Each point is reached from the start by the listed moves, each made once or not at all, plus a little noise. Is the number of moves made odd or even? Then give how often each move was made.

Moves:
(1): [22.0 -8.3 13.4 -5.8  8.7]
(2): [ 7.7 29.4 -7.5 -9.0 10.8]
Start: [ 25.7 -23.7 -10.4  16.1  -7.7]
Points:
[ 48.3 -33.1   2.9  10.2   0.2] => odd (1, 0)
[56.1 -3.4 -3.0  2.3 11.9] => even (1, 1)
[ 27.3 -22.5 -10.5  15.1  -7.5] => even (0, 0)

Moves:
(1): [23.8 -8.4  0.5 -5.1 -4.1  5.8  2.8 -2.6 -4.7  2.0 -4.3]
(2): [ 10.1  30.1  -4.3 -11.1  -6.2 -14.0   5.8  10.9   6.1   9.5  -2.4]
(3): [  3.4   3.1  19.7  -3.7  12.1  -4.5   1.2 -11.7   6.9   4.5  -1.1]
(4): [ 13.5   7.0   6.0  28.5   1.2   5.5  -1.0   5.2  -7.8 -13.5 -11.7]
(5): [ 10.2   0.2 -22.5  -3.7  33.9  -2.7  -7.9  -4.0  -7.6   8.7  -8.5]
(6): [-1.2 17.2  1.6 -9.7  8.4 37.9 -5.6 -4.6  3.6 -9.3  7.4]
(7): [ 2.7  0.7 -1.7  5.4  3.0  0.0 19.3 -2.4  0.6  0.5 -2.8]
(8): [ 7.8 -1.0  9.1 -0.2 10.2 11.0  6.0 24.6  0.6 16.2 -0.1]
(9): [ -6.6   2.6 -15.9  13.3  -2.5   6.4  -6.8   6.9  26.5   9.3  -3.6]
(10): [ -5.9   1.3   6.7   9.6  -5.1   8.4 -15.0  -4.3 -17.2  30.9  11.0]
(11): [ 7.6  4.1 -6.9  6.9  4.8 -6.2  0.1  1.5  1.9  1.5 28.1]
Start: [  8.0   0.1  -5.7 -13.3   5.3 -17.9   9.1  -4.8   7.6  18.3   2.2]
Points:
[ 66.1  32.7  22.5  -5.3  18.9 -13.2  24.7  20.1   9.6  36.6 -17.3] => odd (1, 1, 1, 1, 0, 0, 0, 1, 0, 0, 0)
[ 3.7  0.3 -5.0  9.0  7.5  8.4 -8.7 20.0 18.7 75.0  8.2] => odd (0, 0, 0, 0, 0, 0, 0, 1, 1, 1, 0)
[ 32.3  35.7 -19.2  33.1  61.7  23.9  -7.3 -18.5  16.3  48.8  20.0] => even (0, 0, 1, 1, 1, 1, 1, 0, 1, 1, 1)
[ 44.1  42.5  -4.0  15.2  44.4 -22.5  12.3 -10.7 -13.8  61.5 -12.5] => even (0, 1, 1, 1, 1, 0, 1, 0, 0, 1, 0)
[  3.8  23.9 -20.4  15.7  16.4  30.4   1.1 -10.6  23.7  53.0  40.7] => odd (0, 0, 0, 0, 0, 1, 1, 0, 1, 1, 1)
[ 26.9  54.9 -10.1 -17.2  54.4  24.3 -11.0  12.0  29.4  89.8   5.0] => odd (0, 1, 1, 0, 1, 1, 0, 1, 1, 1, 0)
[ 54.5  21.6  14.7   2.4  27.0  21.5   9.4 -18.2   4.3   4.5  19.1] => odd (1, 0, 1, 1, 0, 1, 0, 0, 0, 0, 1)

Moves:
(1): [ 29.3   1.8   5.9   1.2   6.9 -10.2   8.5  -1.3   8.8   6.6   2.0  -8.0
  -7.8  -2.4  -8.4  -9.8  -1.8  -6.9  -1.7   8.7  10.1  -0.9  -4.4  -1.2
  -1.8]
(2): [-2.4 19.6 -2.8  2.3 -5.1 -1.1 -0.2 -4.5  5.5  6.7  2.6  6.5  0.6  6.3
 -1.3 -4.3  2.7 -3.0  0.7  1.3  3.1  2.8  3.1 -8.1  2.6]
(3): [ -2.0   3.2  27.5   3.7  -7.4 -11.4   4.1  12.7   8.6   1.6   5.7   2.7
   0.8  -7.8  -3.0  11.2   1.3   6.2  -7.3  -1.6   2.7  -1.8  -2.7   0.7
  11.0]
(4): [ -2.0  -2.5  -0.7  36.6  -3.1   7.3   2.3  13.0   5.8   3.1  12.5  -2.4
  -5.1   6.2   6.5 -14.3  -0.1   7.9  -4.9   5.6 -10.7   7.4  -9.1   2.8
   0.1]
(5): [-10.8   7.5  -2.9   6.0  25.6  -4.6  -6.5  -1.7 -12.3   4.3   0.5  -3.2
  -7.2   3.4   7.2  -1.0  -7.8   3.4  -1.0  -0.2  -2.3  -1.9   1.4   0.9
   4.1]
(6): [ 15.3   6.6  12.7   7.7   5.9  30.7   3.2  -2.5  -1.6 -12.1  -2.9  -5.6
   8.7  -5.9   7.1  12.2  -5.2  13.2   1.1 -15.3   1.4  11.1  -2.7   1.0
   4.6]
(7): [-1.9  2.3 -4.2  2.0 11.9  0.1 31.8 -3.0 -3.4 -7.5 12.8 14.0 13.3 -3.3
  0.8  8.1  4.7 -7.0 -1.5 12.1  0.4 -8.9 -1.9  1.4 -9.2]
(8): [  6.4   6.5 -14.4 -12.5   6.0   6.4  -4.4  34.6   3.7  -3.8  -8.7  -1.2
   4.5   1.6  -2.4   3.2   7.1   2.8   0.2   7.7   0.1  -1.1   1.2  -3.9
  -6.4]
(9): [ -9.0  -6.3  -2.6  -8.3  12.8   3.1  -2.2 -13.0  41.0  -7.2  -6.9   1.0
   0.9   2.4  -0.8   5.3  -1.5   6.8   0.2   7.4  -8.1  -8.8   0.5   5.8
   3.0]
(10): [  1.4  -6.4  -4.5   2.0   3.3  10.3   5.6  -1.3   7.3  25.5   0.3  11.1
   5.7  -6.3 -16.5  -1.6  -1.7   5.6  -2.5  -1.0   5.7   2.1   6.7  -1.9
  14.9]
(11): [ -9.3   4.8   0.7 -10.6   1.9   9.5 -11.5   2.7   3.6  -0.7  28.1 -13.4
  -0.5 -13.6  -5.6   0.9   3.1  -4.3   3.6  -1.6   3.1  -5.5   6.4   9.5
  -1.4]
(12): [ 4.6 -4.9  3.5 -7.4  5.2 -2.2 -3.3  3.4 -5.9  4.0  6.3 25.1 -7.0 -3.5
  6.4  3.1  4.6  9.3  4.6  2.5  4.7 12.5  3.1  6.5 -2.7]
(13): [  3.2  -1.0   0.0   6.1   4.0 -10.9  -9.2   1.0   2.5  -5.0   0.1   1.2
  21.7   3.2   0.0   5.0  -8.1  -4.8   7.1  -1.8   1.3  -2.3   5.8   6.9
   0.3]
(14): [  0.2  -0.7   5.7  -7.3   3.3  -2.0  -0.9   0.9  -6.2   0.2   3.8  -0.4
  -1.0  17.9 -16.7  -4.1  -1.3  10.5   1.9  -5.8   8.5 -12.7 -10.4   7.7
  -0.4]
(15): [  7.1   2.7   2.1  -8.9  -8.9   5.3   3.5  -2.8   5.9   9.4  10.2  -7.8
   4.2   9.0  35.6   6.5  -2.5  11.7   0.4  -3.3  -1.4 -18.6  -0.2  -1.8
   0.4]
(16): [  1.2   1.5  -7.9   5.1  -8.1  -6.3   4.1  -4.8   2.2  10.0  -3.0  -6.6
 -10.4   2.3  -7.6  33.0   3.9  -1.9   1.3   2.3   4.9   3.0   0.4   0.8
  -4.7]
(17): [-0.7 -6.7  3.4  6.7  5.5  7.8 -7.6 -4.9 -4.2  1.0 -3.1 -2.1  7.3  3.0
 -2.5  1.8 29.5 -2.1  6.2  3.7  0.9 -2.7  0.5 -4.1  2.6]
(18): [ -1.0   6.1 -10.4   2.1  -1.7  -9.2   3.1  -4.4   2.4  -6.8   0.8  -5.5
  -2.4 -11.5  -1.2  -0.3   1.4  21.0  -0.2  -2.6   3.0   0.2  -6.7  -2.5
   4.6]
(19): [ 2.5 10.2 -2.4  7.7 -8.4 -0.4  8.8 -2.1 -7.4  4.4  2.1  1.0 -2.5 -3.7
 -2.5 -2.8 -7.2  1.2 34.1 -0.7 -4.7 -2.6 -8.6  5.4  1.4]
(20): [  0.1  -3.4   0.2   1.1 -17.8   2.0  -9.9  -5.6 -16.3  -7.3   5.2  -0.8
   2.9  -7.9   5.2  -7.3  -6.7  12.2 -10.9  35.8  -5.3  -5.5   4.5   2.7
   3.4]
(21): [-11.1  -0.5  -2.9   3.7  -0.1   2.2   2.7   2.8   2.2  -0.5  -7.9 -11.6
   3.5  -3.7  10.4  -1.6  -0.5  -1.8   7.0   8.2  33.4   8.0  -1.1   1.5
   4.1]
(22): [  2.2  -6.2  -6.3 -18.0  -0.2  -2.9   9.4   0.8  -1.5   8.7   5.6 -19.4
   4.3  10.2   1.3   8.5  -3.4   4.2   2.8   4.3 -18.3  29.1  -0.3  -6.9
   6.5]
(23): [ 0.6 -3.8  3.6  1.9 -2.5 -2.3  4.2  4.2  3.7 -1.8  0.1 -2.2 -5.4  1.7
 -2.2 -2.4  1.9  6.1  6.7 -5.3 -0.6 -2.6 26.2 -0.8 -4.3]
(24): [  1.1   8.3  -8.7  -5.6  -5.0   5.0   6.1   0.5  -1.4   5.7  -9.4  -4.9
   0.5  -3.0  -1.5  -3.9  12.6  -3.6 -11.7  -1.7 -10.1  -1.0   5.3  35.6
   1.8]
Start: [ -2.5  -8.9   8.9  13.9   1.0  16.6   0.7  16.5 -21.1 -10.6  -5.3 -15.3
   8.2   6.1  -1.0  -8.7  -4.3  24.2   1.6   6.5  -0.2   0.6  -0.9   2.1
   6.6]
Points:
[-10.6  -9.2 -29.1  32.4   5.2  18.8   4.5  58.5 -33.7  31.2  -7.7 -56.5
  18.9  31.7 -17.3   1.1 -10.4  66.2   2.0  53.4   5.8  26.5  31.8  48.4
  21.8] => even (0, 0, 0, 1, 1, 0, 0, 1, 0, 1, 0, 0, 1, 1, 0, 1, 0, 0, 0, 1, 1, 1, 1, 1)
[ 17.7  -8.6  36.9  -2.6  16.1  53.9   0.4  49.7 -31.2  14.7  12.7 -46.3
  32.4  28.1  11.1  17.5   8.2  94.9  -1.9  26.2 -10.5  -3.7  18.7  -5.8
  40.0] => odd (0, 0, 1, 0, 1, 1, 0, 1, 0, 1, 0, 0, 0, 1, 1, 0, 1, 0, 0, 1, 0, 1, 1, 0)
[ 18.0  14.2  24.4  21.5  44.5  26.2  49.6  -4.2  18.0  -2.7   1.7 -27.0
  13.7 -12.6  45.1  55.4  30.6  70.7  -1.4  21.2  43.2 -12.0  -8.4  49.8
  25.3] => odd (1, 0, 1, 0, 1, 1, 1, 0, 1, 0, 0, 1, 0, 0, 1, 1, 1, 1, 0, 0, 1, 0, 0, 1)
[  1.8  -4.5  11.9  30.5   6.3  48.5  36.3  -9.5  14.9  -8.0  -6.7 -11.5
  37.7 -36.9 -22.0  52.4  34.9  73.7 -23.1  48.1  -6.2 -10.3   1.4  42.9
  39.7] => even (0, 0, 1, 0, 0, 1, 1, 0, 1, 1, 0, 0, 0, 0, 0, 1, 1, 1, 0, 1, 0, 0, 0, 1)
[ 36.9   9.7 -25.2  22.2   0.8  20.7  24.9  26.4 -16.1  21.0  -3.4  -5.9
  46.7  -3.1 -35.2  15.8  37.8  14.1 -11.0  71.5  10.1 -10.9  20.1  33.3
   9.9] => even (1, 1, 0, 0, 0, 0, 1, 1, 0, 1, 0, 0, 1, 0, 0, 1, 1, 0, 0, 1, 0, 0, 0, 1)
[  1.1 -13.1 -53.6  27.9  -6.2  18.7  41.6  51.9 -21.1  14.6   9.6 -13.8
  42.1 -12.7   0.1  22.5   9.3  67.0  -8.7  76.8   9.7  45.3   8.2  45.9
  20.1] => even (0, 0, 0, 1, 0, 0, 1, 1, 0, 1, 0, 1, 1, 0, 0, 1, 0, 1, 0, 1, 1, 1, 0, 1)
[ 33.5  42.3  -5.8  -1.7  18.7  -7.6  56.8  37.6 -16.6  33.6  18.6 -22.9
   6.4   6.1  20.5  44.8  38.8  60.4  28.6  37.5  -5.6   9.0  -9.4  23.9
  16.9] => even (1, 1, 1, 0, 1, 0, 1, 1, 0, 0, 0, 1, 0, 0, 1, 1, 1, 1, 1, 0, 0, 1, 0, 1)
